Each row is a point. Each copy is the shape, with its points in the same order, turned, moved and blurred by noise. Is it also mirrored, or only turned?

Shape, 6 rows:
[[ 60  37]
 [-17 -30]
 [ -5  15]
 [-19  63]
 [ -8  -3]
 [  3  29]]
Copy 1:
[[ 60 -34]
 [-32  14]
 [ 15  23]
 [ 53  52]
 [ -2  17]
 [ 31  17]]
Copy 1 is: only turned
Copy 2 (6 x 2):
[[ 58  60]
 [ -5 -22]
 [  0  26]
 [-26  73]
 [  0   9]
 [  3  40]]
Copy 2 is: only turned
Copy 3:
[[ 69  13]
 [-33  23]
 [  6  -7]
 [ 16 -49]
 [-15   8]
 [ 13 -12]]
Copy 3 is: mirrored

Shape (9 x 3):
[[ 20  41 -24]
 [-15  46  -6]
 [ 44 -52 -12]
 [ 13 -14 -10]
 [-28 -38 -56]
 [-21 -61  18]
 [  8  56 -12]
 [-24 -28  16]
 [  1  37 -32]]
Copy 1:
[[  1 -43 -25]
 [ -9  -8 -41]
 [ 23 -30  72]
 [  2 -19  24]
 [-60 -18  47]
 [ -8  38  62]
 [  3 -32 -43]
 [ -4  31  26]
 [-14 -36 -27]]
Copy 1 is: only turned
Copy 2:
[[ 18  44  41]
 [ 25  -4  47]
 [ -5  42 -55]
 [  2  23 -14]
 [-63   8  -9]
 [ -8 -26 -62]
 [ 30  30  52]
 [  0 -23 -23]
 [  1  26  40]]
Copy 2 is: only turned

Shape (12 x 6):
[[-47  -9  12  51 -17 -48]
 [-37  29  62   6  41 -18]
 [ 28  30 -32   5 -21  10]
 [-24  60 -12 -51   3  62]
 [ 38  -9 -39 -30 -38  37]
 [-17  23   6  11  66 -30]
 [  9  32 -46 -86 -12  18]
 [ -7   9  27  27 -24 -12]
 [ -2  -7  -5   9  34  24]
 [-32  17  54  -8  20 -31]
 [ 32 -25   6  44  64   7]
 [-22 -35 -31  15 -13 -31]]
Copy 1, 12 rows:
[[-64 -26   6   6 -25  23]
 [-46  39 -26   9  44  18]
 [ 45  17   3  15 -46  17]
 [ 76  20 -61 -14  21  33]
 [ 86 -13  28   6 -21   7]
 [-34  44 -26   1   3 -33]
 [ 94 -13 -40  30   5 -15]
 [-17   7  15  15 -10  38]
 [ 14  27  10 -31   1 -10]
 [-39  15 -17  27  43  13]
 [-13  62  45 -30  -8 -32]
 [-12 -39  20  -3 -28 -14]]
Copy 1 is: mirrored
Copy 2 (12 x 6):
[[-59 -31  49 -21 -11  -1]
 [ 30 -40  40 -63   1 -13]
 [-19  54 -16  -3  12 -21]
 [ 54  59 -25 -33 -51 -15]
 [-12  51 -66  17   3   5]
 [ 34 -10  54 -11  24 -27]
 [ 40  42 -60  27 -37 -49]
 [-37  -7   2 -43   4  -2]
 [ 21  16  14  -3  16  21]
 [ 15 -47  19 -48  -6 -22]
 [ 18   5  37  -2  75  31]
 [-42 -13  15  34  -6   4]]
Copy 2 is: mirrored
Copy 3, 12 rows:
[[  7  -8 -35  62  11 -53]
 [-38 -35  36  17   8 -72]
 [ 12  49  13 -11  21  10]
 [-41  64  39 -56 -27 -35]
 [ 33  46  -6 -53  -9  25]
 [-61 -25  17  21  26 -17]
 [-28  53  -9 -92  12  -5]
 [ 27   3   6  23  11 -43]
 [-21  -5  18   3 -18   7]
 [-22 -33  12   2  15 -73]
 [-12 -43  35  34  -1  40]
 [  4   1 -57  18   2  -5]]
Copy 3 is: only turned
